Rows are points. Each copy is the shape, with its points in the same order, turned, moved and blurred by noise. Is it also mirrored, or only turned?

Shape:
[[ 33 -29 -27]
 [-39 -17 -13]
 [ 34 -11  21]
 [ 67 -16  -1]
 [ 57 -54   7]
 [-46  29   0]
 [-58  19  27]]
Copy 1 (7 x 3):
[[ 59   4 -27]
 [-11 -20 -35]
 [ 48 -13  21]
 [ 80  11  12]
 [ 89 -28  -5]
 [-39   2  -5]
 [-49 -26   9]]
Copy 1 is: only turned
Copy 2 (7 x 3):
[[ 20 -37 -48]
 [-22 -20   5]
 [ 53  -3 -24]
 [ 53 -17 -60]
 [ 63 -44 -22]
 [-23  44   1]
 [-25  48  32]]
Copy 2 is: only turned

Shape, 9 rows:
[[-42 -27 -21  28]
 [-49  -7 -55 -23]
 [ -3  45  20 -21]
 [-24 -65  18  26]
 [-51  -8  16 -25]
 [ 51 -70 -31 -31]
 [ 14  44  48 -34]
 [-38 -51 -31  13]
 [-30  -3  20 -48]]
Copy 1 (9 x 4):
[[ 13 -31 -34  28]
 [-15  10 -88  27]
 [-19  43  12  -7]
 [ 10 -71 -14  -3]
 [-51 -16 -15  22]
 [ 29 -24 -61 -87]
 [-35  37  35 -28]
 [ 16 -41 -59  15]
 [-51   7 -18 -15]]
Copy 1 is: only turned
Copy 2, 9 rows:
[[-30   0 -14  55]
 [ 21   6 -53  48]
 [ 13  40   1 -26]
 [-26 -17  37  62]
 [ 13  37  12  41]
 [ 35 -85   4  10]
 [ 24  39  32 -42]
 [-14 -25 -15  69]
 [ 44  28  13  21]]
Copy 2 is: mirrored

Shape:
[[  9  13  -1 -15   9  19  23   4]
 [ -7 -12  16  -9  14 -19 -16  23]
 [  0  -4  -8  13  13  21   5   5]
 [ -6  -9   1  33   8   6 -15  23]
 [-11   1 -74   3  -5 -10  26 -34]
 [ -9  27   6  -6 -19 -12  49 -13]
 [ -4  27   9  16 -19 -26 -13  -2]
 [ -3  16 -23 -20  11  -6   3  12]
 [ -8  15  16   2   7 -23 -12  16]
 [ -6  -2  15 -10   5  22 -16  -5]
 [  7  -8  12   8 -13  -9 -17  21]
 [-24 -12  -1   0  11  49  -2  23]
 [ -3   5  -6 -20  -3   1  -6  22]]
Copy 1, 13 rows:
[[  4  -8  12   1  16  19 -18  -2]
 [-38   3 -15  11  -3 -18   0  -8]
 [  9   9  -1  13  13  17  10  -2]
 [-16  29  -8  13   1   4  33   3]
 [ 54  -8 -11  43 -13   4 -22  47]
 [  8 -27  49   8 -15  -2 -17  15]
 [-18  14  14   0 -43   3  -3  13]
 [ -9   3  -6  13   5   7 -31  19]
 [-34  14   4   8 -14 -12  -9   0]
 [-16   0  -7  21  -8  25  -3 -26]
 [-29  -1 -10  -1 -18   5  18   3]
 [-16   7  -1  38  32  35  20 -11]
 [-27  -7  -7  11   3  16 -10   9]]
Copy 1 is: mirrored
Copy 2 (13 x 8):
[[ -4  33  -8   8  16  -4  12 -11]
 [-18 -18  -2  11  22 -24 -18  12]
 [ 10   6 -12  24   7   4  10  10]
 [ 16 -21 -14  13   6   2  -2  25]
 [ -3  -4  -2  30 -35  32  17 -62]
 [ -5  31  17 -15 -23 -27  21 -27]
 [  9 -11  12 -26 -13  -7 -21  -1]
 [-14   3 -19  10  11  -5 -11 -27]
 [ -1 -11  -1  -5   7 -26 -23   4]
 [-11  20   1  12  11   7 -14  23]
 [ -7 -22   5 -10  19  -3  -3  19]
 [-15  19 -35  29   5   8   9  32]
 [-21   1 -17  -3  15  -3  -6  -4]]
Copy 2 is: only turned
Copy 3:
[[ -2  15  -3 -13  -8 -30  15   7]
 [ 22  -3 -17 -13 -10   4 -21  38]
 [  2  21  11   1 -12  -1   9  12]
 [ 13  24  14  10 -19  15 -21  22]
 [-72 -17  20 -15   0   9  10 -14]
 [ -5  -9  14 -37   2 -43 -12 -21]
 [  4  14  -7 -29  -7   6 -46 -12]
 [-23   6 -12 -25 -17 -12  -1  21]
 [ 16   8 -10 -29 -11  -1 -29  19]
 [ 26  10 -17  -8 -20   6  11   1]
 [ 17  10 -15   8 -15   0 -31  12]
 [ 19  13  10   8 -48  -3  25  19]
 [ -3   5 -23 -10 -26 -13  -9  18]]
Copy 3 is: only turned
Copy 4 (13 x 8):
[[  3  22   0 -20 -18  -3  32  10]
 [ -3 -17 -30  -2  -4  -7  -8  -1]
 [ 15   5   2   4 -21  14  19  10]
 [ 18  -9  -5  22 -11  15  -5  23]
 [ 14 -18   9   5  11  27  95 -10]
 [-31  -2  12 -23   0 -17  53  33]
 [-20  -7  -3  21  27  -8  12  24]
 [  8   9 -28 -10   6   3  36   5]
 [-14  -7 -25   7   6  -9   0  18]
 [-10  13   4  -2 -11  10  -4 -10]
 [ 11 -15  -3   6  10 -11  -8  12]
 [ 17  10   4 -21 -27  38  -7  10]
 [ 11   1 -17 -20  10   1  12   4]]
Copy 4 is: mirrored
